Each row is a point. Each table stands for the endless flat space through its points: a line for two points, a plane for three, and so on. Write the one point that lies in both, or say that there is none.

First (2 x 3):
[[  8  -8 -14]
 [ 13  27 -29]]
Second (2 x 3):
[[ 38  22 -41]
 [ -2  -3   4]]
They share: no point

First (2 x 4):
[[-16 -10 -22 -27]
 [-24  -7 -25 -30]]
Second (3 x 4):
[[-15  19 -35 -37]
 [-57 -16 -26 -43]
 [-46  -7 -30 -40]]
They share: no point

First (3 x 6):
[[-20 -21 -14 -10 -39  -8]
 [-25 -21 -13 -16 -45  -9]
 [-30  -9  -2  -6 -35 -22]]
Second, 3 rows:
[[-27 -44  -1 -18 -33   6]
 [-23 -42  15 -16 -41 -10]
 [ -9 -34   1  -4 -43 -16]]
They share: no point

First (2 x 8):
[[  5  -9  27 -26   9  -5  18   4]
 [-10 -33   3 -35  27 -26  21   4]]
Second:
[[ -6 -18  14 -44  14 -27  10   3]
 [ 12   0  28 -48  -4 -15  -6  -7]
 [ -1 -17  16 -39  13 -20  11   1]]
They share: [ -5 -25  11 -32  21 -19  20   4]

First, 3 rows:
[[ 21 -18  17  17  13 -10   3  20 -56]
 [ 56 -44  18 -23 -26   6  -6  18 -24]
 [ 23 -14   3 -11   7  18   9   0 -24]]
Second:
[[ 12 -26   4 -21   9  30  23  -8 -44]
 [ 26 -25   7 -23   2  15  13  -4 -40]
 [ 17 -22   7 -15   5  23  17  -3 -38]]
They share: no point

First, 4 rows:
[[ 22   2 -13 -18  -1 -10  14   5  -6  39 -18]
 [ 24 -19 -25  25  14  -1  -1  29   4  31 -17]
 [  0  27  -6 -19  -7 -40 -10  14  22   4  10]
 [  2  15 -21  15  14 -35 -25  31  38 -13  13]]
Second, 4 rows:
[[ 43 -11 -27  16  43 -29  14  13  -7  32   1]
 [ 20   9 -41  19  42 -19   5  11  18  21  -3]
 [ 40 -16 -20   3  24 -14   4  17  -1  19 -12]
 [ 16   1 -27   8  31  -5  -2   8  18   4 -25]]
They share: [ 24  -1 -31   7  26  -9  -1  15  16  13 -13]

First, 4 rows:
[[ -1 -31  20  15   6  44 -14 -36 -34  14   5  31]
 [-18 -21  43   2  15 -17 -26 -10 -11 -19  15  29]
 [  4 -32  32  37  32  11 -10 -36  -4   3  27  -7]
 [-60 -20 -20 -21  -2  27 -44  18 -18 -39   1  53]]
Second:
[[-24 -35  14 -27 -25  45 -10 -55 -55 -23   7  39]
 [-20 -38  29   6   5  20 -14 -40 -38 -23  19  31]
 [  0 -14  39  67  51 -14 -34   9   8  16  14   4]]
They share: no point

First, 3 rows:
[[-38   8   2  29  61  -2 -28 -28   2 -27 -12  12]
 [-34  20   2  22  42   7 -15  -6  11 -21   6  17]
 [-32  25   1  17  32  15  -5   8  14 -15  16  18]]
Second, 3 rows:
[[-23 -11  -2  53  34  16  15  -7  -4 -43  38   4]
 [-31  17   2  29  22   0  -1 -15  20 -43   6  32]
 [-29   1  -2  47  42  18   7   5   2 -27  42   2]]
They share: no point

First:
[[-39   2  19  22 -33  40 -28   0 -18  46  20   8 -51 -26]
 [-40 -14 -24   6   3   6 -28 -22 -34  25   8   5 -25 -35]
 [-26 -24 -34  -4   3  -4   8 -20  10  13 -22  -7 -11 -17]]
Second (2 x 14):
[[-19 -25 -27  11 -15 -13   0  -7 -10  13 -19 -15 -26 -30]
 [-54 -10 -32 -14  30  22 -25 -42 -15  28  11  20  -6 -20]]
They share: [-33 -19 -29   1   3   1 -10 -21 -12  19  -7  -1 -18 -26]

First (3 x 18):
[[  8  -1  24  25   6  26  28  16 -37 -51 -52 -20 -35  29  -2   4  12 -50]
 [ 40   2  51  23  21   7  18   7 -28 -31 -27  -9 -48  16  16   5  23 -57]
 [ 16 -19  12  -3 -14  30   8  10 -11 -31 -32 -36 -27  17  10 -12  16 -28]]
Second (4 x 18):
[[ 29  19  -9 -38 -17   5  -7  27   7   3 -30 -23 -27  13  29  10  47 -32]
 [ 22 -19  23 -45 -11   0   9   5  13  -7   6 -17 -19  48  33   7  44 -57]
 [ 46 -17  22 -14 -11   8  22  23  21  -9 -34 -44   0   8  40   4  43 -21]
 [ 18  13  -1 -17 -11  20 -15  13 -19 -15 -26 -17 -51  12   9  -5  24 -37]]
They share: [ 28 -16  24  -1  -6  22   6   7 -10 -25 -24 -30 -33  13  16 -10  20 -33]

First, 3 rows:
[[  2  -3 -10  13 -19   6 -37   6 -26  38 -31 -20  -6  10 -34  20  12  29
  -43 -44]
 [ 14  15 -40   1 -13  24 -19 -24 -32  -4  -1 -26  18  10 -16 -10  36  41
    5 -32]
 [ 24  -4 -29   9 -10  23 -32 -25 -29  27 -24 -23  18  24 -35  -1  26  39
  -33 -48]]
Second, 2 rows:
[[ -6  21  -7  -4 -19  -5 -16  -1 -17   2  -2  -9 -12   1 -18  16  39  47
   -8 -41]
 [  9  -4 -47  21 -19  35 -41  -1 -47  27 -27 -44  18   6 -23  -4  -1  12
  -18 -21]]
They share: [  0  11 -23   6 -19  11 -26  -1 -29  12 -12 -23   0   3 -20   8  23  33
 -12 -33]

First, 3 rows:
[[  7 -25  12  25  -5  22 -30  20   9  26   6  -6   9 -38   9   1   7  24
   14  -3  -9  17   5  35]
 [-12  -2   5  -8  25  31 -31  13  25  -8 -34 -20  22 -52   1 -19   7  26
   -2   1  26  16  17  25]
 [ -2 -12   7   6  13  29 -37  15  17   8 -18 -16  20 -52  -3 -15  15  26
   14   5  12  18   1  33]]
Second:
[[ -9  -2  -8  13  20   5 -32   7 -14   2  19  21 -21   1  43   4  -9  39
  -33  10 -14   7  35  41]
 [ -9 -38  16  19 -10  41   4  37  34  26 -11 -27  27 -47 -11  -8   3  -9
    3 -26  10  13   5  17]
 [  7   0   8  15  12   1 -42   3  -4   4   7  15 -15 -15  51  16 -17  55
  -15   2 -14  15  49  35]]
They share: [ -1 -19  12  17   1  21 -19  20  15  15  -2  -6   6 -31  20   4  -7  23
  -6 -12  -2  14  27  26]

First, 4 rows:
[[ 16 -28 -42 -18  27  38  -6 -45 -29  -6   0   9  -7  18  18 -50 -26  -5
  -13 -43 -15 -30   0  34]
 [ 17 -31 -23   0  29   4 -23 -44   4  -3 -31  38  17  37  -1 -47 -11 -10
    9 -22 -35 -17 -15  33]
 [ 19 -13 -42 -24  -1  43  -6 -28 -37  -4  23   8 -17  -9  44 -27 -18  12
  -37 -32   9 -34  21  16]
 [ -5  -9 -18   8  31  39   2 -52 -37 -20 -33   0  15  39  28 -43 -34   4
   -9 -48 -15  -6   5  16]]
Second (3 x 24):
[[-11 -27 -14 -39   9  30 -49  -5 -17 -23 -28  44  19  10  56 -64 -25 -24
  -13 -12 -40 -24  15  15]
 [ 21  -6 -19  15   2   7  -5 -39  -8   1  -9  25   7  16  20  -7  -3  24
  -16 -16   4 -12   5   9]
 [ 29   8 -22  18  -5  10  -8 -44 -11   0 -13  22  11  21  18  -5   6  22
  -22 -24   1  -9  13   4]]
They share: [ 13 -10 -18   0   3  14 -18 -30 -11  -6 -15  30  11  15  30 -23  -8  10
 -16 -16  -9 -15   9  10]

First, 5 rows:
[[-13  56  27 -42   6  46 -32  41 -39 -71  11   2 -26 -19  32  34 -77  58
  -28  40  45 -22  -6 -46]
 [-31   7  31 -11 -40  10  -7  15 -34 -30   7 -21 -44  30  27  25 -28  48
   -5  29  26 -11 -12 -34]
 [-58  -9  22 -40  -8 -11  20  15 -25   6  36 -19 -43  17  -3  46 -18  11
    6  -2  27  18 -17   3]
 [-77   5 -19 -23   0  -8  25  35 -46   0  13 -19 -38  10  25   9 -34  58
   27  13  14 -19 -18 -20]
 [-50   8   7 -26   3  -2  12  19   0 -17  25  27 -19   5  21  12 -25   1
   21  23   4  14 -44 -13]]
Second:
[[-37  14  24 -12 -26  -6  10  -6  -1 -33  -4 -27 -47  13  12  -6 -48   0
   11   6 -16  18 -37 -42]
 [  0 -21  31 -42 -28  36   0  42 -28  -1  34  24 -26  17  57  73  -9  53
  -15  38  55  -1 -27 -10]
 [-48   5  48 -14 -28  16 -21  43 -44 -55  37  50   5  55  50  18 -14  36
   -1  63  45  26   6  -5]
 [-31   6  49 -12 -16  26 -29  41   1 -53  37  21 -30  17  29  27 -25  31
   -9  33  36 -17 -12  -3]
 [ -8  -1   3 -22 -24  -4  32 -22   0   7 -18 -56 -66   1  13   9 -49  -3
   17 -18 -29  19 -71 -58]]
They share: no point

First (5 x 24):
[[  5  17 -10  13  52  61 -45  39 -49 -60  14  18  15  -8 -30 -29 -39  23
  -13   2  35  -7  39   4]
 [-29  24 -22  20  30  27 -25  22 -55 -39  -3  -1  -1 -22 -51 -32 -29  10
  -23  29  -4   0  14   0]
 [ -7  14 -11  -1  24  28   8   6 -35 -35  16  21  24  -9 -31  -8 -23  17
    0  -3  20   6  17  14]
 [-17   2   2  -2   7  36   2 -10 -10 -11 -38  -5 -11  27 -14  13  21  11
   17   2  11  63 -18  25]
 [-21   9 -15  14  14  30  -4   9 -25 -14 -29  -6 -16   5 -20 -11  11  16
    2  12   1  41  -4  14]]
Second, 5 rows:
[[-16  21 -66  13  25  41   0  28 -17 -43  -3   6  21   7  17   1 -26  30
   10 -45  32 -15 -11   2]
 [ 18  13 -24  -7  -1  21  12  42 -17   1  23  39  15  -5 -14 -32 -31  18
  -15 -15  11  16  23  13]
 [ 21  10 -18  -7   3  27  20  39 -25  -1  25  32  18 -11 -22 -25 -36  12
   -9 -13  20  21  32  18]
 [ -7   2 -21 -18  16  42 -32  62  19 -18  -5  47 -18  -8 -36 -18  12  39
   -1 -54 -30 -21 -12  47]
 [-18   7 -30  11  25  21  -2  18  -9 -33   3  34   3   1   3 -33  10  42
    6 -17  -4 -13   5  -4]]
They share: no point
